Every row gives one point. To make a cloud, some directions were put in groups of two or more. Within a group, all points are equally far from the middle, so they leave a hole (a ring in 2 directions, a hollow ball in 3). The other directions are filled evenly. Then the cloud was stretched, turned, moved and blurred a little. How many holes are there, and how many directions does each take, smallest first?

Cloud (22 x 3):
[[-5.0  3.5 -4.2]
 [-6.3  6.1  4.4]
 [-2.4 -0.6  5.8]
 [ 1.2 -1.0 -1.6]
 [ 4.1  1.4 -2.7]
 [ 1.5  2.9  0.6]
 [-0.2 -2.1  4.8]
 [-1.4 -3.0  5.9]
 [ 3.8 -5.9  2.2]
 [-3.3  5.9 -3.0]
 [ 3.7  2.0  2.8]
 [-1.6  4.0  4.7]
 [-2.5  7.2  4.3]
 [ 4.5  2.6 -3.5]
 [-1.1 -2.7  6.0]
 [-1.4  2.1  0.8]
 [-2.6  3.6 -3.2]
 [ 2.4 -5.1 -0.7]
 [-0.4 -3.9  6.2]
 [-3.4  0.0  5.7]
 [-3.4  5.4  1.0]
 [-5.2  0.9 -5.4]]
Holes: 0

Cloud (29 x 4):
[[ 3.5  3.0 -4.7 -2.0]
 [-0.3  2.4 -2.9 -3.6]
 [-5.2 -6.2  2.0 -3.7]
 [-1.8  2.5 -2.2  5.8]
 [-1.2  0.0 -5.0  5.1]
 [ 0.8 -3.4  3.1  2.1]
 [ 2.4  0.8 -6.3 -3.6]
 [ 1.2  4.3  2.1  6.4]
 [-1.1 -4.0 -3.2  3.0]
 [ 1.7 -3.4  2.1  1.6]
 [ 3.7 -3.4 -1.9 -2.4]
 [ 3.5 -3.0  1.8 -1.5]
 [ 4.3 -0.7 -6.4 -0.6]
 [-3.7 -2.3 -5.7 -3.2]
 [ 1.3  0.5 -6.2 -4.3]
 [ 3.8 -3.2 -3.5 -2.5]
 [ 3.8 -0.7 -6.7 -2.8]
 [-0.4 -2.1 -6.4 -5.5]
 [-4.1  0.0  7.1  2.2]
 [ 0.5 -4.1 -0.7  2.3]
 [-4.1  0.0 -4.2 -0.5]
 [ 2.3 -0.6 -5.8  3.9]
 [ 1.9 -2.6 -6.1 -5.5]
 [ 3.5  2.1  5.4 -2.5]
 [-3.0 -3.6 -5.6 -5.1]
 [ 2.4 -1.3 -6.7 -4.6]
 [-2.5 -2.9  5.6 -6.6]
 [ 3.3 -3.1 -4.6 -4.4]
 [-5.1 -4.2  5.9 -1.4]]
Holes: 2 (2, 2)

Cloud, 56 rows:
[[ 0.8 -2.5 -1.1 -1.9 -5.3 -1.9]
 [-3.6  1.3 -2.2  5.6 -2.4  5.0]
 [-2.4 -1.2 -5.3  1.7  0.8  1.8]
 [-2.4 -1.2  6.1  2.9  7.1 -0.3]
 [-3.4 -4.7  2.1 -4.0 -0.8  3.4]
 [-3.3 -3.6  2.7 -1.1 -5.5  2.6]
 [-6.4 -4.0  2.6  4.5 -1.1 -2.1]
 [ 0.6 -3.1 -1.9  5.8  5.9  2.0]
 [ 1.0 -2.0 -0.3  4.3  6.2 -2.5]
 [ 0.9  2.7 -4.5  1.7 -2.0  4.8]
 [ 2.5 -1.3  3.9 -4.4 -0.1  6.9]
 [-1.4 -1.8  0.6 -5.7 -1.0 -8.2]
 [-2.6 -3.5  2.5 -6.6  0.5 -8.1]
 [-1.8 -0.5 -0.6 -7.5  2.1 -2.9]
 [ 2.8 -4.1  3.2 -1.3 -2.4  1.2]
 [-2.2 -3.6  3.5 -8.0  5.0 -4.6]
 [-4.9 -3.6  7.1 -3.1  6.3 -1.5]
 [ 2.6 -1.6  0.2 -2.2 -5.0  3.9]
 [-0.7 -1.6  5.0  2.7  1.0  9.3]
 [-1.8 -3.5  2.9 -1.0 -6.6  1.5]
 [-1.0 -3.6  6.4  4.6 -0.5  1.1]
 [ 0.2  0.7 -0.7  5.4  4.9  8.5]
 [-1.9 -1.3  1.9 -5.2 -4.4  3.5]
 [-0.7 -0.5  1.1  8.2 -1.0  5.5]
 [ 0.6 -5.4  0.3 -1.5  5.7 -4.0]
 [-2.3 -2.9  5.1  1.4  4.6  8.5]
 [ 2.6  0.5 -1.9 -0.8  6.0  5.9]
 [-1.1 -0.5 -0.8 -6.4 -2.3  2.1]
 [ 1.2 -6.7  3.6 -1.7  2.4  1.1]
 [-1.6  0.0 -5.4  2.8 -1.9  1.5]
 [ 3.4  0.5 -3.3  1.0 -1.9  4.9]
 [ 2.0  0.8  2.1 -5.9 -3.1  4.0]
 [-4.8  0.9 -1.2  0.7  4.8 -4.8]
 [-0.6 -0.8 -0.9 -5.5 -3.7  2.7]
 [-1.4 -0.1  1.3 -7.5 -2.4  0.7]
 [ 2.8  0.1 -3.2  4.2  0.9  5.6]
 [-0.3  0.3  4.6 -3.4 -4.2  5.6]
 [-1.2  0.3  1.7  2.7  9.1 -0.7]
 [-1.2  2.1  1.9  4.7 -0.4  8.2]
 [-6.6 -2.7  6.0 -1.6  2.2 -4.9]
 [-1.8 -4.3  2.4 -5.8  3.4  4.2]
 [-1.0 -0.7  0.5 -6.0 -3.9  3.0]
 [-5.2  2.4  2.2  1.4  0.1 -0.2]
 [-2.3 -3.9  5.7  5.6  4.8 -0.4]
 [-6.2 -2.1  5.2 -1.5  5.4  1.3]
 [-0.5 -2.4  7.1 -1.6 -3.1 -3.4]
 [ 2.2  2.7 -0.5 -3.0  0.8 -2.9]
 [-0.6  0.4  6.1 -0.4 -0.1  7.0]
 [-0.5  3.1 -2.4 -3.1  0.3 -2.8]
 [-4.5 -5.2  2.8  6.4  5.5  0.6]
 [ 0.1 -6.8  6.2 -1.4  2.9 -1.1]
 [ 1.2  1.5 -1.3  2.1  6.9  5.9]
 [-5.7 -1.6  5.9 -2.4 -0.7 -4.7]
 [ 1.2 -2.2  0.7 -2.5 -6.2  2.6]
 [-1.6  2.0  2.6  4.1 -1.2  7.9]
 [-2.0 -3.7 -0.3  5.9  7.6 -2.0]]
Holes: 3 (2, 2, 2)
